Rows are points. Each copy is the shape, with its points in the same order, turned, moved and blurred by noise. Some copies are also mirrored. Which?
(in the rows, 128 means zero)

Shape (8 x 3):
[[ 62 197 117]
 [144 112 127]
 [177 138 116]
 [160 128 115]
 [124  78 141]
 [110 154 105]
 [136 129 162]
 [127  74 130]]
Copy 1, 8 rows:
[[136 216 114]
 [115  97 106]
 [ 83  91 120]
 [ 99 105 104]
 [154  76 108]
 [114 146  94]
 [132 107 138]
 [161  72  94]]
Copy 1 is: mirrored
Copy 2 (8 x 3):
[[ 47 186 146]
 [134 107 131]
 [142 126  89]
 [130 118 105]
 [130  81 168]
 [ 77 143 120]
 [147 140 152]
 [130  77 157]]
Copy 2 is: only turned
Copy 3, 8 rows:
[[ 43 156 150]
 [161 137 139]
 [175 157 166]
 [163 155 145]
 [163  99 114]
 [111 157 132]
 [144 106 168]
 [164 112 108]]
Copy 3 is: only turned
Copy 4:
[[ 74 159  98]
 [161 100 145]
 [161  70 117]
 [162  81 116]
 [182 123 175]
 [126 131 102]
 [136  94 167]
 [189 130 158]]
Copy 4 is: mirrored

Shape (9 x 4):
[[158 130 146  97]
 [154 117  93 147]
 [135 153  97  93]
 [136 100 135 109]
 [148 153  96 216]
 [153 129 126 100]
 [156 141 222  85]
 [ 96 120  96 113]
 [110 151 114 114]]
Copy 1:
[[133 122 143 182]
 [100 110  77 152]
 [ 84 119 134 146]
 [143 113 122 150]
 [ 87 174  36 164]
 [114 116 132 171]
 [169 161 191 191]
 [105 109 114 101]
 [ 89 138 131 124]]
Copy 1 is: mirrored
Copy 2, 9 rows:
[[143 100 148 134]
 [133  94  93 103]
 [149 113 155  83]
 [114  84 137 131]
 [112 160  46  94]
 [147  95 144 116]
 [148 117 187 205]
 [ 92 106 143  78]
 [120 125 153  92]]
Copy 2 is: only turned
Copy 3 (9 x 4):
[[119 104 150  98]
 [183 124 127 113]
 [138 150 124  76]
 [131  97 119 120]
 [217 165 158 161]
 [134 115 139  92]
 [ 59  89 189 124]
 [137 151  85 114]
 [129 160 121 110]]
Copy 3 is: only turned

Shape, 9 rows:
[[182 142 127 118 132 104]
 [ 99 128  97 168 123 170]
 [ 97 183 194  79 113 125]
 [101 131 106 142 143 179]
 [112 116 173 111 150  86]
 [171 104 129 113 122 181]
 [166 110  96 152  94 119]
 [135 162 166 135 146 173]
 [157 202  99  96 107 115]]
Copy 1:
[[149 124 128 141 144  84]
 [114 138  92 154  89 174]
 [112 182 193 183  89  87]
 [122 159 113 133  94 176]
 [ 81 127 180 141 136 110]
 [181 112 146 126 109 144]
 [136  89  92 135 109 105]
 [150 165 153 181 122 149]
 [155 176 102 152 101  59]]
Copy 1 is: only turned
Copy 2, 9 rows:
[[177 121 108 134 129  94]
 [138 122 137 156 150 202]
 [ 89 125 168  99  75 101]
 [134 134 150 126 159 189]
 [102 110 144 136 154  75]
 [170  85 108  88 153 158]
 [166 100  78 164 142 144]
 [156 108 180 109 119 142]
 [165 171 106 128  74 120]]
Copy 2 is: only turned
Copy 3, 9 rows:
[[192 123 101 117 131  96]
 [ 87 138  85 152 109 141]
 [164 197 187 157 151 101]
 [ 98 136 104 144 121 162]
 [144 157 134 115 188  77]
 [153  72 142 123 116 140]
 [139 100  81 120  91  82]
 [156 139 132 176 152 144]
 [198 186 108 135  79 114]]
Copy 3 is: only turned
Copy 4:
[[110  90 127 158 148 139]
 [128 159  68 109  83 120]
 [ 72 135 155 114 108 222]
 [137 150  71  88  97 136]
 [ 82 104 171  96 110 134]
 [185 130 123 121 122 148]
 [147 109 105 168 106 110]
 [124 169 127 101 143 175]
 [103  77  85 176 128 192]]
Copy 4 is: mirrored

Shape, 13 rows:
[[116 115 166 154 146 121 113 106]
 [107 104 174 202 191 154  84 120]
 [125  99  52  88 124 127  91 105]
 [106 110 121 129 122 124 132 108]
 [111 206  52 123 115  84  84 119]
 [122 123 116 201 101 125 117 128]
 [148 121 112 115 145 169  99 115]
 [152 165 146 154 108 136 184 123]
 [128 109 165 118 105 137 121 121]
 [104 113  71  90 113 157 157 159]
 [146 100  99  93 107 128 163 151]
 [175 115 158 142 228 113  95 106]
 [154 104 164 126 153 139 109 157]]
Copy 1 (13 x 8):
[[147 158 141 104 147 142 105 120]
 [184 141 140  75 155 203  80 134]
 [ 90 137  84  99  81 130 186 121]
 [ 98 135 123 119 141 125 128 121]
 [140 142  70 178 154 144 211 151]
 [139  96 121  97 181 159 139 110]
 [151 114 106  96  80 147 122 111]
 [147  75 158 165 147 124 112  94]
 [138 132 148  91 138  91 117 105]
 [ 75  78 106 122 101 101 130 159]
 [ 93  82 139 112  94  86 148 140]
 [193 164 191  97  80 180 134 135]
 [175 122 161  74 111 117 114 141]]
Copy 1 is: only turned
Copy 2:
[[128 118 109 134 159  80 162 143]
 [118 118  50 141 213 106 169 159]
 [ 92  37 125 123  99 128 118 195]
 [119  96 109 146 104 105 141 157]
 [164  78 100  59  87 115  62 181]
 [164 126  80 134 127 112 159 205]
 [ 76 111 123 133 147 135 105 169]
 [154 175 127 170 111 109 111 145]
 [100 122 131 127 118 107 166 142]
 [107  81 104 167  61 177 125 152]
 [115 100 157 165  80 156 140 153]
 [120  83 139 139 238 105 114 137]
 [110 121 144 130 165 152 157 134]]
Copy 2 is: only turned
Copy 3, 13 rows:
[[133 113 137 161 118 121 152 123]
 [141 137 146 216 151 140 169 160]
 [117 121 100 112 167  79  53 109]
 [140 119 138 122 120 115 108 107]
 [ 83 171 118  72 183  60 138  67]
 [132 184 139 160 109 116 129  98]
 [133 127  75 134 155 126 108 136]
 [121 149 111  94  80 169 156 102]
 [158 112 108 132  92 109 132 128]
 [145 149 123  62 133 123  63 144]
 [121 127 108  81  90 120  70 138]
 [ 58  81 105 184 151 135 159 164]
 [123 117  97 148 106 116 138 178]]
Copy 3 is: only turned
Copy 4:
[[ 95 138 146 173 120  98 144 136]
 [ 34 159 136 193 167  79 136 129]
 [138 101 208 102 116 118 106  72]
 [120 100 152 150 121 106 129 113]
 [137 140 166  71 111 125 209  33]
 [ 94 127 120 173 109 157 135  77]
 [111 135 179 114 152 133 102 119]
 [161 134 121 159 154 159 174 132]
 [131 129 134 146 102 124 116 157]
 [162  79 141  95 158 125  95  93]
 [182 104 143 131 136 127  95 116]
 [114 205 194 182 166  61 133 122]
 [126 169 135 152 143  96 104 139]]
Copy 4 is: only turned
